Every row gives one point. Each copy is the shape, with its points in the same order, stretched, turned, moved and blurred by noise. Is it also mirrored, or only turned?
In the rows, zero is written as 128.

Shape, 7 rows:
[[126  54]
 [157 123]
 [114 182]
 [170  55]
 [ 63 133]
 [100 162]
 [154 142]]
Copy 1:
[[ 74 106]
 [153 114]
 [171 169]
 [106  78]
 [ 86 190]
 [138 163]
 [164 129]]
Copy 1 is: only turned
Copy 2:
[[110  96]
 [153  96]
 [162 145]
 [129  67]
 [122 157]
 [150 145]
 [163 105]]
Copy 2 is: only turned
Copy 3, 7 rows:
[[  7 138]
 [114  93]
 [186 106]
 [ 20 108]
 [101 162]
 [155 124]
 [143  93]]
Copy 3 is: only turned

Shape, 7 rows:
[[165 108  72 139]
 [106  77 204  93]
 [158 155 102  61]
 [122 148 198 157]
 [110 140  93 159]
 [139 100  98 179]
 [132  92  91 116]]
Copy 1 (7 x 4):
[[109  80 110 120]
 [142 206 156  92]
 [ 83 135 103 146]
 [170 168 147 144]
 [144 103  98 126]
 [147  90 128 105]
 [112 113 115  98]]
Copy 1 is: mirrored
Copy 2 (7 x 4):
[[102  58 110 113]
 [249 141 162 168]
 [125 159 100 217]
 [177 178 146  83]
 [105 111 171  93]
 [114  63 152  60]
 [139  74 150 153]]
Copy 2 is: mirrored
Copy 3:
[[ 50 112 126 125]
 [147 203  94  94]
 [110  85 115  62]
 [188 149  94 148]
 [110 109 152 137]
 [ 73 137 130 157]
 [ 63 136 134 104]]
Copy 3 is: mirrored

Shape:
[[ 52 112 149 107 149  83  85 135]
 [130 167 163  68  27  93  92  89]
 [140  96 132 107 146 123 170  90]
 [107  80 142 162 127 104 148 133]
 [ 69 110 134 131 137 128 165  79]
 [136 155 125 118 148 115 109  80]
 [123 123 104 139  94 136 149 117]
 [154 131 165 125 144 180 142  59]
 [ 83  95 114 132 116 126 145 187]
 [123 122 125 154 144 120 179 139]
 [ 84 191 186  61  85  75  87 118]
 [ 98 114 133 167 122 106 147 148]]
Copy 1 (12 x 8):
[[ 71 192 123  93  72 160 154 124]
 [118 176 142 103 157 113 156  25]
 [127  99 181  97 129 171 148 152]
 [144 126 146  88  98 130 155 159]
 [127 100 155  98 102 188 185 128]
 [136 123 180 155 125 153 138 105]
 [149 116 126 137 144 133 156 136]
 [194  62 214 114 136 198 120 107]
 [ 95 153  67  97 107 137 140 179]
 [128  92 126 113 111 134 139 159]
 [ 62 189 115  85 108 134 138  27]
 [134 126 117 107  98 120 148 145]]
Copy 1 is: mirrored
Copy 2 (12 x 8):
[[141 156  97 146 122 109  74 156]
 [200 185  86 159  43 159 136 103]
 [164 101 109  89 121 148 110 110]
 [129 109 129 136 175 133 118  98]
 [137 112  94 106 149 165  80 107]
 [139 121 116 104 114 165 130 153]
 [111 127 139 115 126 162 120  96]
 [156 109  72  68 143 173 151 110]
 [ 97 134 129 125 136 102  96  95]
 [102  74 122 130 155 141 133  92]
 [182 164  48 181  42 130 120 131]
 [110 110 122 148 162 137 124  99]]
Copy 2 is: only turned
Copy 3 (12 x 8):
[[133 143 211 180 102 112 189 211]
 [140  85 209 247 166 149 127 159]
 [190 130 119 139 127 156 146 120]
 [195  98 146 125  80 128 136 179]
 [173  99 154 135 106 175 187 174]
 [123 143 148 172 109 167 154 121]
 [138  89 123 149 115 137 136 139]
 [169 142  89 147 126 206 108 124]
 [136 122 144 112 116  92 145 183]
 [175 116 129  93  95 147 112 134]
 [135 130 249 212 154 153 139 183]
 [171 100 160 118  76 131 125 171]]
Copy 3 is: only turned

Shape, 15 rows:
[[136  69 147  80  86 139 155 100 103 163 156]
 [ 76  90 163 106 158 119 134 101 109 171 114]
 [120 174 102 143  99 149  60 158 179  43 107]
 [136 195 110 139 119 197 102 158 117  96  81]
 [151  82 184  89 144 131 161  97 124 155  79]
 [149 167 135 199 126 163  59 127 129  81 137]
 [138  38 142 131 165 133 165 135 108 136 114]
 [109  86 134 102 141  95 141 136 136 175 113]
 [102  96 129 106 158 137 206  82 133 121 139]
 [152 180  92 138 147 147  68  86 134 104 113]
 [142  90 104 107 158 123 178 137 115 194 139]
 [152 191 110 203  85 137 107 116 175 104  86]
 [122  96 188  98 164 154 169 131 159 185 161]
 [168 209 137 144 127 100 103 148 122  64 124]
 [ 83  89 164 122 129 121 188 121  80 175 132]]
Copy 1, 15 rows:
[[168 172 179 131 138  88  92 140 104  65  30]
 [136 127 214 127  84 120  42 134  98 113 135]
 [116 186  82 152 206 181 203 144 198 195 186]
 [133 204 116 142  86 108 207  94 219 180 178]
 [182 169 195  74  91  64  39 149  85 143  84]
 [182 123 117 128 172 161 196 136 198 195 151]
 [165 119 140  45  99 122   7 132 154 126  74]
 [ 81 125 154 101 108 102  48 154  87 108 100]
 [178 126 163  49 133 150  80 102 113  89 165]
 [173 137 133 139 108 180 224 161 141 148 148]
 [ 85 100 128  55  68  95  85 135 121  60  76]
 [137 139  64 107 183 125 221  88 108 208 140]
 [112 111 233  55 125  80  66 144 142  89 112]
 [140 139  59 127 177 100 185 171 149 161 220]
 [140 123 172 100  90  80  20  90 109  92 127]]
Copy 1 is: mirrored
Copy 2:
[[ 85 130  92 158 122 173 180 116  79 145  79]
 [113 171  96 185 133 159 162 125 167 113 138]
 [127  40 201  90 154  93  87 185 152 171 109]
 [151 131 110 127 202  54 111 198 169 142  92]
 [144 190  88 168 142 111 211 126 134 164 140]
 [153  73  95 103 141 106 105 187 173 165 100]
 [157 155  93 153 130 126 214 107 128 118 150]
 [104 160 115 147 143 152 162  87 132 127 149]
 [160 152 125 174 123 181 156 174 100  98 121]
 [149  75  85 157 159  87  89 190 137 162 137]
 [128 182  59 138 152 148 174 111  84  90 148]
 [185 105 144  73 207 141  81 171 159 191 100]
 [ 89 209  60 133 122 170 200 172  99 108 127]
 [169 106 135  99  97  58  92 137 134 170 108]
 [127 201  99 156 139 181 167 109 148  94  93]]
Copy 2 is: only turned
Copy 3:
[[167 156 114  87 114 133 183  49  59 180 154]
 [ 73 175  97 156  95  91 177  96  79 153 132]
 [149  97 129 156 191 194  85 146 145  21  92]
 [125 138 182 142 182 128  79 115  99  17 123]
 [133 154  93 119  87  44 169  65 106 126 166]
 [153 173 164 127 105 183 110 176 136  62  94]
 [152 127  97  96  66  87 109  53 108 151 114]
 [ 98 119  97 122 117  99 153 112  88 143 137]
 [132 103 111 165 101 103 178   8 116 166 125]
 [136 137 147 149 101 180 141 188 123  45 163]
 [108 116 133  82 110 114 144  74 102 154 166]
 [135 132 188 121 164 140 178 175 185  12 103]
 [103 193 106 116 129 106 157  21 106 179 160]
 [176 101 171 168 139 134  87 174 167 106 110]
 [108 149 152 132 116  72 176  63  75 203  97]]
Copy 3 is: mirrored
Copy 4, 15 rows:
[[104 109  92 103 129 115 146 123  85 136 191]
 [171  95  98 121 154 142 123 112 110 128 140]
 [156 178 181 137  92  91 102 217 215 157 127]
 [136 138 168  99 119  92  72 184 173  97  98]
 [150  91 101 100 122  99 129  63 121 120 171]
 [163 154 163 112  92 116  40 171 126 155 123]
 [141 155  92 102 113 181 109  56  98 150 173]
 [139  99 124 139 148 138 133 114 135 130 161]
 [123 148  83 141 132 124 146  78  92 126 150]
 [160 163 185 110 145  69  70 173 134 129 129]
 [ 88 117 119 124 156 142 104  99  96 124 172]
 [147 133 227 146  69  72  65 182 135 122 118]
 [114  71  52 144 158 118  93  84 115 118 174]
 [136 130 179 101  99  68  89 150 179 186  98]
 [138  80 101 116 137 167 136  98  80 119 139]]
Copy 4 is: mirrored
